Each row is a point. Before rounding, the points of a table are all equally far from one centre. They may lie mostly on one side of it. Write the centre, to within rounding.

Points:
[[0.07, -0.06, -0.51],
[-0.41, 0.22, -0.50],
[-0.32, 0.48, -0.34],
[-0.10, 0.42, -0.47],
[0.12, 0.22, -0.49],
[-0.35, -0.05, -0.52],
[-0.44, 0.26, -0.46],
[-0.34, 0.52, -0.16],
[-0.03, 0.53, -0.25],
[0.29, 0.00, -0.18]]
Centre: [-0.15, 0.10, -0.14]

Points:
[[0.11, 0.30, -0.11, 0.36, 0.28, 0.81, 0.62, 0.02],
[0.39, 0.07, 0.30, 0.23, 0.56, -0.04, 0.50, 0.27],
[0.28, 0.16, 0.35, 0.30, 0.09, 0.34, 0.67, -0.03],
[0.45, -0.15, 0.06, 0.11, -0.19, -0.14, 0.14, 0.11],
[0.47, 0.60, 0.26, 0.43, 0.12, 0.08, -0.37, 0.21],
[0.21, 0.58, 0.61, 0.21, 0.14, 0.25, 0.11, -0.02],
[0.68, 0.31, 0.09, -0.18, 0.08, 0.12, 0.42, 0.29],
[0.39, 0.35, 0.21, 0.30, -0.17, 0.30, 0.17, 0.45],
[0.86, -0.04, 0.08, 0.06, 0.50, 0.10, 0.48, -0.09],
[0.26, 0.04, 0.52, 0.06, 0.29, 0.52, 0.34, 0.17],
[-0.04, 0.30, 0.07, 0.46, 0.18, 0.80, -0.11, 0.28],
[0.29, 0.18, 0.44, 0.29, 0.15, 0.40, 0.56, 0.15]]
Centre: [0.30, 0.25, -0.12, 0.20, 0.33, 0.26, 0.05, -0.10]

Points:
[[0.41, -0.28, 0.05, 0.39, -0.58, 0.14, 0.04, 0.71, -0.15, -0.20, 0.21, 0.11],
[-0.23, -0.23, 0.21, -0.17, -0.37, -0.20, -0.04, 0.40, -0.23, -0.36, 0.38, -0.18],
[0.41, -0.34, 0.51, 0.30, -0.60, -0.10, 0.34, 0.44, -0.01, -0.28, -0.07, 0.14],
[0.36, -0.20, 0.30, 0.15, -0.45, -0.26, 0.54, 0.43, -0.16, -0.32, -0.34, 0.06],
[0.77, 0.21, -0.06, 0.33, -0.67, -0.48, 0.14, 0.39, 0.37, 0.09, 0.01, -0.19],
[0.66, -0.01, 0.42, -0.10, -0.68, -0.25, -0.01, 0.40, -0.13, -0.29, 0.24, -0.15],
[0.66, 0.05, 0.23, 0.56, -0.22, -0.03, -0.12, 0.25, -0.12, -0.39, -0.29, -0.11],
[0.51, -0.19, 0.12, 0.08, -0.47, -0.40, 0.18, 0.66, -0.11, -0.40, -0.12, 0.29],
[0.42, -0.10, -0.24, 0.28, -0.71, -0.02, -0.11, 0.65, 0.12, -0.19, 0.20, -0.33],
[0.21, -0.09, -0.09, 0.75, -0.71, -0.57, 0.20, 0.55, 0.00, -0.19, -0.16, 0.01],
[0.05, 0.31, -0.12, 0.26, -0.73, 0.08, 0.22, 0.50, -0.27, -0.40, -0.34, -0.10],
[0.01, 0.34, 0.39, 0.41, -0.37, -0.31, 0.08, 0.63, -0.07, -0.10, -0.02, -0.05],
[0.52, 0.01, 0.49, 0.27, -0.44, -0.06, 0.38, 0.46, 0.07, -0.24, -0.07, 0.34],
[0.26, 0.01, 0.36, 0.36, -0.60, -0.67, 0.55, 0.41, 0.00, -0.09, 0.05, -0.06],
[0.40, -0.06, 0.02, 0.10, -0.33, -0.33, 0.10, 0.65, -0.08, -0.28, 0.21, 0.65],
[0.46, 0.34, 0.09, -0.20, -0.28, -0.25, -0.02, 0.57, -0.25, -0.21, -0.09, -0.14],
[0.54, 0.15, 0.17, 0.13, -0.69, -0.09, -0.13, 0.63, -0.24, -0.40, 0.07, -0.03],
[0.08, 0.06, 0.44, 0.45, -0.72, -0.34, -0.21, 0.39, 0.25, -0.36, -0.20, 0.33]]
Centre: [0.18, 0.00, -0.11, 0.18, -0.49, -0.20, 0.04, -0.12, -0.04, -0.01, 0.06, 0.13]
